Every row gives one point. Each copy is the shape, with its points in the same order, turned, moved and blurred by noise. Say if it was mirrored as well.
In the rows, zero is written as 128.

Shape (6 x 3):
[[118 160 141]
 [184  28 173]
 [159 145  99]
 [111 147  52]
 [ 81 120 165]
 [107 117 156]]
Copy 1 (6 x 3):
[[ 91 130 136]
 [168  89  11]
 [133  88 156]
 [157 126 195]
 [ 94 177 101]
 [101 139 106]]
Copy 1 is: only turned
Copy 2 (6 x 3):
[[134 182 138]
 [ 81  44 153]
 [114 159  89]
 [182 169  68]
 [164 150 186]
 [147 136 164]]
Copy 2 is: mirrored

Shape (10 x 4):
[[123 106  86 134]
 [148  97 160  97]
 [121 155 212  74]
 [151 143 133  91]
 [185  85  81 167]
 [142 169  71 127]
 [122 150 103 112]
 [114 150 170 151]
 [180 133 205 174]
 [146 138 134   7]]
Copy 1 (10 x 4):
[[168 118 138 161]
 [127 118  92  95]
 [ 95 188 111  56]
 [155 134 134  88]
 [152  43 141 166]
 [184 120 193 125]
 [154 151 165 133]
 [ 85 156 157 121]
 [ 39 103 136  83]
 [200 168  97  57]]
Copy 1 is: only turned
Copy 2 (10 x 4):
[[116  96 120 155]
 [157 134  75 111]
 [138 184 106  48]
 [153 114 120  82]
 [181  74 115 197]
 [132  84 173 132]
 [124  99 147 118]
 [132 175 141 123]
 [215 192 117 141]
 [131  85  91  25]]
Copy 2 is: mirrored
Copy 3 (10 x 4):
[[110 153 161 147]
 [148 109 112 196]
 [160  58  61 148]
 [121 130  82 164]
 [137 213 159 183]
 [ 85 175 107 121]
 [101 135 110 126]
 [174 111 113 104]
 [231 148  88 148]
 [ 70  83  63 204]]
Copy 3 is: only turned

Shape (10 x 6):
[[ 53 130  86 170  76 167]
 [167  66 132  93 108  81]
 [ 71 147  47 139 106  50]
 [ 80 148 153  81 206 161]
 [123 150 123 183  78  65]
 [159 129  92 131 194 137]
 [146 110  96 116 143 108]
 [103 101 137 200 122  72]
 [154  47 160 128 133 158]
 [ 90 140 128  89 173 164]]
Copy 1 (10 x 6):
[[140 105  63 104 140  60]
 [157 154  93 164 222 197]
 [119 213  65  94 207  78]
 [ 28 144 121 157 111 150]
 [184 182 129 131 187  83]
 [100 146 140  74 158 184]
 [118 154 101 115 193 171]
 [198 203 105 127 134 124]
 [157 107 101 159 142 216]
 [ 51 129 110 141 135 141]]
Copy 1 is: only turned
Copy 2 (10 x 6):
[[111 197 159 171 172 112]
 [214 126  88 113 115 187]
 [167 140  77 219 211 139]
 [ 84  88 109 183  53 137]
 [186 131  92 132 198  85]
 [101  73 104 123 143 185]
 [150 105 102 136 145 179]
 [145 161  47 112 169 105]
 [150 154 121  69  84 180]
 [ 98 111 130 174  82 148]]
Copy 2 is: mirrored
Copy 3 (10 x 6):
[[ 76 133  93 136 225 138]
 [163  62 133 150  92 107]
 [ 44  92 150 151 140 201]
 [181 172 183  61 169 157]
 [ 71 143 108 189 106 138]
 [142 127 112  48 105 156]
 [129  94 127 100 111 140]
 [130 141  85 187 117 176]
 [206 101  86 124 138  98]
 [156 147 166  70 175 142]]
Copy 3 is: mirrored
Copy 4 (10 x 6):
[[115 127 182 125  47 116]
 [151  86  85 159 176 170]
 [ 93 184 110 123  75 208]
 [ 24 126 164  98 195  97]
 [159 185  88 124  94 132]
 [118 117 142  57 183 174]
 [111 111 115 106 153 177]
 [159 197 144 150 136 146]
 [159  65 156 151 201 127]
 [ 59 114 154  98 163 110]]
Copy 4 is: only turned
